Each row is a point. The points of each table are mixes of a few directions, plus a little noise. Count the directions of each table, and those that both share. Where both have some left over, give the other angles between the two spaces (their principal angles), to ten degrees, smallest first.

First (7 x 2):
[[ 12.2  23.2]
 [  4.4   8.0]
 [ -5.9 -10.9]
 [-22.9 -43.1]
 [ -5.0  -9.4]
 [ 23.6  44.1]
 [ -6.2 -11.7]]
Second:
[[ 11.9   2.9]
 [-27.3  -5.7]
 [  7.7   1.7]
 [  9.9   2.0]
 [ 36.7   7.8]
 [ 17.1   3.4]
 [-56.3 -12.0]]
Directions: first 1, second 1, shared 0; angles 50

First (6 x 6):
[[  7.3 -13.6   7.2  -4.1  22.8 -11.0]
 [-33.1  -8.7  12.8  11.3  19.1  13.7]
 [ 30.2  32.8 -13.0 -29.7 -37.8  13.2]
 [-22.4  -8.8  17.7  16.6  21.7   5.4]
 [ -7.4  12.0  22.0  28.3  -2.0   5.7]
 [ 25.7 -14.5 -47.4 -22.5 -23.4 -27.1]]
Second (7 x 6):
[[  5.4  -7.0  -4.8  -7.2  -8.6  -3.6]
 [ 15.5 -20.0 -13.8 -20.5 -24.6  -9.9]
 [ 14.8 -18.8 -12.8 -19.2 -23.4  -9.6]
 [ -2.6   3.4   2.0   3.4   4.2   1.7]
 [ -9.4  12.2   8.5  12.2  15.0   6.2]
 [-38.3  48.9  33.9  50.3  60.9  24.5]
 [ 14.7 -18.9 -13.2 -19.4 -23.6  -9.5]]
Directions: first 4, second 1, shared 0; angles 30

First:
[[ -2.8  13.3  -2.2 -18.2 -17.3  -4.9 -12.4  -7.6  10.2   2.5  -9.7]
 [ -4.2 -12.2 -15.1  24.7  -3.4   8.5 -11.0  -9.7   8.3   3.4   4.5]
 [ 10.0 -22.9  11.0  30.8  34.8  10.2  14.6  19.1 -22.0  -7.6  22.5]
 [  1.0  17.1  -0.8 -21.7 -24.9 -14.1 -20.9 -14.4  -5.4  -7.9  -6.8]
 [ -8.9   8.6 -23.9   0.8 -41.0 -19.6 -22.7 -37.8 -10.4  -9.9  -8.5]
 [ -2.2  12.5  -0.4 -18.3 -14.5 -19.3  10.6 -10.5 -15.7  -8.5 -10.2]
 [  2.7  -0.7  -4.2   6.6 -10.5  -5.4 -18.5 -10.4 -13.0  -9.9   6.8]
 [  6.0  32.0  28.2 -61.8  -2.0   3.7 -12.2  24.1  31.6  12.9 -15.4]
 [ -1.2 -19.3   6.3  19.2  38.8  16.5  42.8  24.8   7.8  12.0   3.8]
 [  0.1 -29.1   1.2  37.2  41.1  24.1  29.8  22.8   9.5  12.6  12.2]]
Second, 9 rows:
[[-20.7 -15.3 -16.7  -2.3 -18.4   3.7  -4.8   7.0  21.8  -4.9  -1.4]
 [  1.1  10.2 -17.6  -9.6 -13.7 -16.2  10.2 -21.3   1.1  13.0   5.5]
 [ -2.2  12.6 -28.9   2.3  -4.6  -9.6   4.8  -3.7   6.1   4.7   3.5]
 [ 49.5   4.6  94.9   9.8  61.4  24.4  -3.8   7.7 -69.4   4.5  -3.8]
 [-11.6 -10.8  -5.0  -4.4 -12.8   1.7  -2.0   0.4  11.2  -1.3  -0.6]
 [ -5.6   1.1 -13.7  -8.7 -15.9 -10.5   5.3 -13.7   8.5   5.7   2.8]
 [-10.9 -10.3  11.9  -4.5 -13.0  -4.8  -8.1   4.8  35.5 -34.5 -11.2]
 [ 10.2  16.0  -6.4  15.0  21.2   1.8  -1.8  13.8  -6.4  -6.8  -0.9]
 [ -9.8  -7.9 -18.5   2.2  -4.2   9.2   0.1   5.1  -8.3  19.6   6.2]]
Directions: first 4, second 4, shared 0; angles 30, 50, 70, 90
